Rows are points. Examples show where two turns around zero, p and q, send a point. Where does a point land after both, in the order given? Backwards means that the second turn is done in reverse. Each puzzle has new turns, and all numbers are rounded.
In the rows, zero is written as 128.

Turn p:
[140 115] -> [144 120]
[160 132] -> [157 143]
[ 84 136] -> [ 84 120]
Turn q:
[174 130] -> [113  84]
[111 137] -> [143 141]
[ 99 117] -> [128 159]
Where do these land?
p, then q: [ 91 109] -> [109 165]
p, then q: [144 117] -> [117 112]
p, then q: [149 158] -> [158 107]

Turn p:
[120 123  96 113] -> [134 112  99 114]
[102 105 138 152] -> [133  97 158 128]
[199 146 126 135] -> [160 193 121 135]
[ 95 110 145 114] -> [100 102 143 112]
[124 155 135 127] -> [114 135 121 150]
Turn q:
[101  98  96 149] -> [149 132 123 179]
[111 150 164 118] -> [ 86 141 131 114]
[136  90 155 116] -> [115 104  87 127]
[119 153 103 119] -> [143 158 145 124]
[154 166 121 105] -> [140 143 145  83]
[147 110 128 162] -> [137  90 137 143]
Where do these land?
q, then p: [104 103 124 124] -> [153 116 121 148]
p, then q: [159 155 149 153] -> [110 114 174 118]
q, then p: [150 166 141 114] -> [ 85 138 119 111]
p, then q backwards: [155  91  87 100] -> [170 128 120  76]
p, then q backwards: [ 88 108 126 100] -> [155 126 173 132]
p, then q: [117 135 154 150] -> [100 109 134 140]
p, then q: [122 138 115 153] -> [138 101 134 135]

Turn p:
[130 147 145 117 149 121] -> [109 135 140 142 140 109]
[118 148 149 118 136 163] -> [126 100 155 134 155 120]
[124  96 101 118 112 139] -> [134 122 118  90 117 150]
[154 178  84 125 126 148] -> [162 169 158 122 167 142]
[145 128 154 134 122 128] -> [134 118 111 140 137 108]
[102 168 141  91 125  85] -> [115 152 171 133 100  81]
[107  96 107 124 146 102] -> [ 96 140 120 115  96 149]
[125  96 126 194  87 147] -> [177  93  88 146 107 167]
[147  95 144 131 149 119] -> [100 124  90 129 133 126]
Turn q:
[137 154  71  80 155 134] -> [144 113  88  80 180 131]
[ 92 114 167 154 105 121] -> [ 94 151 162 149  98 135]
[110 119 148 118 121 122] -> [105 123 143 133 124 141]
[158 128  98 119 173 111] -> [153 105 113 127 171  96]
[150 103 118 112  98 146] -> [125 105  93 127  98 136]
[ 99 133 146 175 104 111] -> [112 167 164 133  97 112]
[120 135 133 153 157 145] -> [141 157 131 151 147 127]
[158 139 142 113 111 134] -> [151 105 129 122 110 146]
Where do these land?
p, then q backwards: [146  90 128 136 149  95] -> [107  98 100 127 108 158]
p, then q: [153 121  88 123 122 157] -> [153 112 105 129 159 156]
p, then q backwards: [188 134 128 138 130 103] -> [122 124  85 156 155 159]
p, then q: [132 143 108 138 112 108] -> [158 128 134 113 113 133]
p, then q: [ 68 130 163 131 111 162] -> [ 93 105 128 182  88 123]
p, then q: [ 92 128 133 140 158 144] -> [106 153 128 162 117 143]
p, then q: [117 150 148  90 113 127] -> [113  97 166 131 126 122]

Turn p:
[ 97 123 100 143 112 120 174 124] -> [ 89 129 132  97  95 133 137 101]
[121 108 159 126 138 142 120 155] -> [123 125 126 133 135 148 105 166]
[150 146  87 152 161 121 123  94] -> [133 144  90 141 130 101 175 104]
[ 88 153 118  97 124 127 107 158] -> [109 130 146 143 120  90  81 129]
[160 146 138 154 152 130 165 110] -> [125 151 104 107 163 146 160 113]
[144 112 170 151  84 149 120 143] -> [155 128 142 135 126 191 105 132]
[151 165 131 107  93 104 116 106] -> [161 119 161 135 150 113 129  86]
[158  85 158 135 145 126 115 164] -> [129 126 136 151 142 164 140 185]
[ 97 103 102 100 136 162 131 139] -> [121 136 124 106  87 103 109 161]
[114 140 117 116 135  98 107  86] -> [136  90 117 135 132  91 138 103]
Turn q:
[101 150 126 135 146 124 118 165] -> [101 121 108 130 133 129 171 127]
[ 96 130 142 121  90 162 148 175] -> [132  91 158  91 126 121 177 146]
[147 125 138 146 120 158 127 162] -> [152 113 145 131 153 146 158 125]
[105 135 112 135 141 149 117 159] -> [109 103 123 138 125 146 162 129]
[163 118 106 108 119 121  84  63] -> [128 154 139 171 123 136  59 159]
[145 161 157 119 108 109 157  95] -> [130 172 135  82 141 119 103 132]
[127 109 125 134 142 114 107 135] -> [130 126 117 159 125 116 133 122]
[ 99 109 148 160 150 179 144 139] -> [127 109 163 127 108 151 164  81]
[150 129  87 127 145 106 148 109] -> [137 126  86 125 123 145  90 123]
[142 110 124  99 158 121 121 119] -> [115 114 121 148 141 115  96 112]
[133 131 143 124  88  64 136  87] -> [148 181 114 108 110  83  97 153]
Where do these land?
q, then p: [ 79 126  89 148 152 146 141 124] -> [144 123 138  96  71 144 112 113]
q, then p: [134 142 110 118 158 125 116 112] -> [125 129 101 143 104 117 112 122]
p, then q backwards: [114  87 141  91 100 110 137 129] -> [110 113 121 101  94 172 143 128]
p, then q: [160 110 158 122 127 136 168 111] -> [110  90 143 111 162 132 107 109]
q, then p backwards: [147 148 150 130  95  97 151 135] -> [152 141 129  97 150 162 147 113]
p, then q: [155  95  83 103 130  97 104 161] -> [168 151 122  89 135 101 176 109]
q, then p backwards: [129 169 140 141 157 172 116 158] -> [156 126 150 162 131  84 164 137]
p, then q backwards: [101 148 150 147  81 161 109 106] -> [156  97 100 140 152 131 166  91]
q, then p backwards: [133 127 131 151 151 107 110 116] -> [135 151 111 156 132 137 114 137]

Turn p:
[119 161 119 133 111 126  82 142 104] -> [118 134 142 139 175 129 116 157  99]
[137 108 125 151 149 106 150 143 154] -> [146 131 121  97 126 145 141  93 145]
[140 140 149 145 113 105 115 145 113] -> [119 130 129 114 160 120  99 115 118]
[139 109 127 130 187 199 111 127 174] -> [169 152 144 132  91 178 130 170 185]
[122 127 121 123 184 103 209 109 138] -> [118 123  68 135 100 146 172  77 166]
[142 126 140 139 110 146  88 112 106] -> [103 139 154 121 129 124  97 159 118]
[145 169 138 127 113 131 163 136 123] -> [131 116  92 151 127 137  99 109 109]
[100 146 147  84 111 109 113 116 127] -> [124 100 115 144 147  81 134 153 129]
[133 109 101  75 120 124 101 121 124] -> [140 151 131 129 116  86 155 162 110]
[109 107 140 147 103 142 120 150 103] -> [120 126 177 141 137 121 113 110 123]
[123 104 100 154 106 118 156 108 144] -> [121 106 138 103  98 142 152 103 105]
Turn q:
[122 143 126 131 100 108 106 136 168] -> [132  99 158 122 138 146 114 158 146]
[168 101 145 125 134 173 155 113 134] -> [ 89 152  85 160 152 125 121 122 128]
[128  82 169 151 134 137 144 125 135] -> [ 93 115 129 170 133 116 117  93 122]
[111 147 131 106  98  95 121 133 126] -> [156 106 144  94 139 131 113 124 141]
[106 134 156 119 119 140 134 144 134] -> [108 122 147 112 151 131 133 110 124]
[154 120 121 144 151 144 176  75  89] -> [135 142  56 157 116 112 160 101 136]
[148 119 139 163 130 145  82 163  93] -> [128 170 172 153 124  80 128 138 127]
[127 154 104  97 155  86 135 127 126] -> [147 126 113  83  87 145 120 131 136]
[111 164 123 146 131 135  82 152 139] -> [131 141 183 118 123 136 151 157 135]
[130  94 112 149 112 146 158 147 140] -> [105 105 112 148 141 105 126 144  95]
[104 148  81  77 143 100 113  92 122] -> [186 133 109  93 104 179 125 130 118]
Where do these land?
q, then p: [156 133 124  95 148 156 152 116 136] -> [138 127 123 161 135 153 160 151 106]
q, then p backwards: [176 106 170 109 135 106 146 120  76] -> [168 113 181 104 141 104 166 152 104]
q, then p: [132 162 127  87 136 137 142 165 157] -> [157 126 130 178 137  99 149 151 141]
p, then q backwards: [114  84 107 153 104 122 112 150 138] -> [ 77 145 138 126 124 124 101 153 111]
q, then p: [101 106 164 124 161 117 126  86 113] -> [ 87 101 130 116  84 149 116 152 118]
q, then p: [104 138  88 152 103 142 106 164 108] -> [125 158 106 135 149 100 100  80 139]
q, then p: [140 134 155 125 173 139 156 107 145] -> [126  84 140 148 109 150 157 142 111]
p, then q: [117 138 130 163  89 137  83 136 131] -> [110 170 158 130 123 118 112  87 119]
p, then q: [126 121 129 101 152 114 122  81 138] -> [122  89 123  96 131 128 114 148 102]
p, then q: [113 114 119 143  80 122 150 131 119] -> [154 127 121 151 136 116 122  82 131]
p, then q: [127 170  95 155 124 116 112 153 148] -> [113 185 103 130 115 115 141 122 107]

Turn p:
[137 155 115 117 121 145 142 169 210  93 133] -> [167  96 156 118  62 146 164 137 156  98 119]
[128 109 144 137 132  82 107 130 100 132 110] -> [ 85 137  92 126 127 110 109 144 116 137 137]
[146 139 137 120 135 149 153 112 126 103 150] -> [142 108 149 113 154 118 136 116 155 118 130]
[ 60 116 113 106 118 144 106 125 118 100 172] -> [104  92 162 161 134 155 114  88  91  99 140]
[133 139 128 121 139 128 102 115 183 138 124] -> [125 144 120 126 107 170 152 131 151 109 110]
[150 140 105 115 115 140 145 106 121 100 110] -> [135 112 156 100 135 127 113 130 145 149 103]
[139 165 112 201 111 139 129 113  99 149 155] -> [144 182 162 116 164  93 132 151  92 101 115]
[131 109 113 106 107 133 102 113 169 150 111] -> [117 146 136 141 105 180 136 135 143 151 120]
[117 112 107 136 151 129 116 160 100 150 135] -> [143 140 109 164 125 116  93 127 108 120 135]
[136 123 167 108 106 141 118 118  95 135 105] -> [122 123 114 100 156 145 120 133 119 161 161]
[138 123 127 125 112  81 134 135 113 151 141] -> [102 159 126 129 110  97 120 119 130 141 148]
[ 97 112 120 141 127  82 153 115 103 155 114] -> [ 96 146 110 146 127  91 132 108  99 160 113]
[149  98 152 123 117 152 140 127 124  98 125] -> [131  91 138 128 150 129 133 152 150 144 149]
[131 152 152 135 200 148 145 154 131 138 108] -> [181 116  64 123 137 116 137 120 136 104 114]
Turn q:
[101 161  95 114 122 155 120 102 102 126  88] -> [113  93  86 129  76 140 146 141 119 141 118]
[165 116 131 160 151 112  91 106 138  88 137] -> [126 187 130 175 135 122 141 142 112 130 152]
[143 133 154 156 125 130 116 134 125 149 152] -> [158 140 123 126 146 127 124 107 125 112 156]
[163 117 103 169 145 112 132 136 107  98 118] -> [117 144 116 162 162 133 158 162 143 135 150]
[109 153 143  97  83 135 154 150 154 142 156] -> [157 109 147  81 114  93 114 115 147 109 100]
[137 120 154 128 105 111 162 120 152 152 131] -> [142 123 166 107 133 115 126 102 149 147 140]
[ 94 118 110  99 137 169 134 106  93 113 121] -> [ 89 127  85 109 100 155 121 129 134 134  99]
[105 108 120 158 150 124 112 130 140 114 125] -> [ 94 140 136 134 135 135 137 136 105 106 147]
[ 79 139  77  81 130 136 119 100  86 140 123] -> [ 86  88  71 117 102 121 115 125 103 152  90]
[148 126 173 140 135  95 124 153 134 118 126] -> [163 150 163 126 159 139 132 141 113 132 137]
[159 129 125 138 172 122 143 139 148 127 125] -> [127 132 149 155 142 136 101 156 144 129 154]
[135 117 152  97  81 136 129 160 157 167 134] -> [164 105 165 117 131 121 121  82 143 108  94]
Where do these land?
p, then q: [108 102 133 145 152 123 141 122 159  98 121] -> [ 90 121 154 120 144 144 158 134 146 125 136]
q, then p: [146  69 132  89 112 172 115 163 140  65 109] -> [172  82 111  76 119 149 173 160  96 143  89]
p, then q: [109 101 132 151 147 146 142 111 115 149 133] -> [114 120 117 138 145 141 125 149 129 134 173]
p, then q: [138 149 126  31 132 132 123 131 101 143 130] -> [123 152 107 162  75  99  94  66 117 131 122]
q, then p backwards: [156 150 155 136 119 118 115 115  36 135 123] -> [123 128 171 114 154 171 140 131 124 183  69]
q, then p: [147 146 106 122 121 107 140 114 141 111 118] -> [124 150 117 135 102 106 147 137 120 135 142]
q, then p: [137 124 109 134 120 114 108 128 117 147 138] -> [114 137 123 142 141 108 120 131 131 126 104]
p, then q: [102 117 128 128 116 110 133 151 158 149 143] -> [133 130 115  97 130 106 158 119 149 130 145]
q, then p: [110 137 121 142 114 142 140 145 122 144 197] -> [ 89 110 130 121 102 137  97 106 162 106  99]
p, then q: [103 121 125 141 113 144 115 113 159 105 121] -> [120 129 132 103 130 170 141 127 151 118 124]
p, then q: [115 148 124 156 167 132 112 129 142 111 109] -> [110 122 127 149 126 148 158 161 142 133 104]
q, then p: [105 152 111 151 133 119 166 120 130 156 107] -> [111 125 138 178 121 130 132 109 141 134 163]
q, then p backwards: [209 128 163 149 112 119 126 134 142 153 118] -> [146 110 116 107 130 189 166 140 137 165 168]
q, then p: [106 147 129 117 132 115 115 116 131 126 125] -> [119 135 130 124 128 120 106 125 113 145 146]

Turn p:
[112 144 134 141 158 131 167 147 120 161 152 151] -> [106 137 112 113 157 108 154 104 136 136 173 128]
[123 111 163 142 133 116  97 107 139 132 142 128] -> [152 134 145 168 139 103 120 118 134 116 120 123]
[135 143 141 100 135 110 102 139 106 109 135 123] -> [130 122 112 117 106 105 120 122 121  93 108 117]
[130 138  87 110 116 124 119  88 141 149 164 103] -> [ 90 145 168 124 104 112 102 133 157 148 115 137]
[147 137  99 127 115 174 142 140 119 121 135 136] -> [ 93 114 127 118 120 166 126 142 131 117 150 145]
[140 151 108 127 155 142 120 122 144 132  90 160] -> [155  98 137  88 141 148 122 122 154 127 139 137]
[ 96 143  97 132 124 107 119 121 145 130 113 102] -> [123 141 135 110 136 135 105 116 134 162  94 111]
[164 139 148 162 153 105 124 145 138 125 135 164] -> [154 132 127 125 150 126 170 101 145  92 128 153]
[ 88 116 171 134 122 162 159 132 127  96 126 120] -> [128 121  99 158 153 129 106 130  71 140 151 137]
[112 147 122 131 108 135 143 113 137 148  77  81] -> [146 163 141 102 128 156  96 145 109 164 131 104]
[163  99 121  76 163 129 123 152 128 133 119 134] -> [129  83 144  99 115 104 161 163 123 108 127 115]
[158  89 148 154 113  93 124 170 137 113 134 122] -> [139 144 122 158 137 135 186 140 112 106  91 128]
[138 114  99 134  99 167 152  71 100  89  95 125] -> [137 107 138 141  72 183  99 130 106 162 148 159]
[ 97 110 132 133 116 126  88 131 102 133 158 116] -> [105 128 121 171 120 116 113 114 136 119 115  90]
[117 139 150 116 110  99 143 144 139 150 144 155] -> [130 152  92 128 144  96 142 141 150 132 130 136]
Turn q:
[135 125 110 150 160 120 134 162 135 123 122 134] -> [110  98  94 141 142 109 135 128 134 130 131 137]
[136 134 225 104 123 139 117 148 115 151 148 153] -> [ 83 141 167 118 129 150  76  97  67 138 120 152]
[137 174 103 120 130 129 112 128 124 132 130 155] -> [144 154  87 136 116 129 132 131 104 131 150 134]
[127 118 132 126 147 122 132 105 107 120 136  85] -> [123 117 164 130 128 133 144 164 140 115 137 136]
[133 112 164 138 124 138 114 110 200 108 134  97] -> [124 123 174 153 129 137 115  94 175 174 147 129]
[140 135 100 153 112 131 130 130  79 154 121 151] -> [132 123  88 119  94 135 126 146 110  92 106 116]
[104 113 140 144 113 109 115 105 137 160 150 160] -> [155 120 140 112 102 123 110  84 123 102 128 142]
[118 113 106 117 131 180 138 136 115 152 146 141] -> [135 102 111  84 133 155 129 130 109 131 139  99]
[123 131 101 139 101 108 135 127 151 126 151 125] -> [135 143 117 128 124 127 146 100 159 107 139 120]
[156 109 149 115 153 113 135 148 137 152 110 112] -> [ 86 110 145 125 119  95 137 129 117 150 121 132]
[135 107 123  95 129 132 136 127 110  56 105 143] -> [141 149 122 121 174 143 144 158 140 157  82 153]
[113 175 110 138 115 126 154 114 115 136 105 133] -> [154 145 113 162 124 124 140 137 104 105 126  97]
[107 118 102 125 126 117 112 123 139  95 105  74] -> [142 138 144 136 149 103 131 165 183 132 138 117]
Where do these land?
q, then p backwards: [139 141 166  84 135 124 169 128 120 147 119 111] -> [135  99 125 137 151 130 149 141 138 132 147  68]
q, then p: [103 153 118 185 119 148  94 135 109 109  86 129] -> [123 120 159 134 143 180 143 119 147  95  76 108]
p, then q backwards: [118 112 121  91 110 114 132 117 148 171 135  98] -> [141 125 129  98 121 128 109 132 125 130  80  85]
p, then q backwards: [126  98 142 106 137 139 143 150 152 157 119 139] -> [115 130 102 108 164 138 139 133 122 119 112  98]
p, then q: [142 154 128 157 102 120 127 140 149 119 124 140] -> [147 125  99 147 135 139 133 130 109 161 135 124]
q, then p: [146 122 139 160 147 110  81 109 123  99 130 135] -> [142 113 112 149 155 151 140 140 178 117 123 145]
p, then q: [111 152 127 154 153 113 103 123 111 132 158 156] -> [173 125 152 149 115 128 151 117 153 138 138 146]
q, then p: [156 126 127 100 129 145 154 104 124 166 121 132] -> [120 157 108 129  97 128 127 152 105 140 156 111]
p, then q backwards: [121 150 114 112 141 117  88 124 123  72 127 162] -> [118  83 129 181 126 118 123 137 120 136 129 172]
q, then p: [125  95 142 108 103 110 148 132 107 144 140 128] -> [155 116 105 114 116 111 101 139  98 136 127 130]
q, then p: [103 128 109 178 119 144 122 106 132  86 128 144] -> [135 105 176 130 145 170 142 138 136 109 120 153]
p, then q backwards: [153 108 115  93 114 155 150 158 123 150 147  98] -> [159 139 126 106 143 132 135 140  87 148 130  79]
q, then p: [131 119 156  85 136 145 153 130 146 142 153  95] -> [121 140 121 140 137  77 112 127  98 130 167 114]
q, then p: [117 134  88 179 147 109 128 135 126  99 106 126] -> [126 115 148 127 150 161 173 117 134 143  89 148]
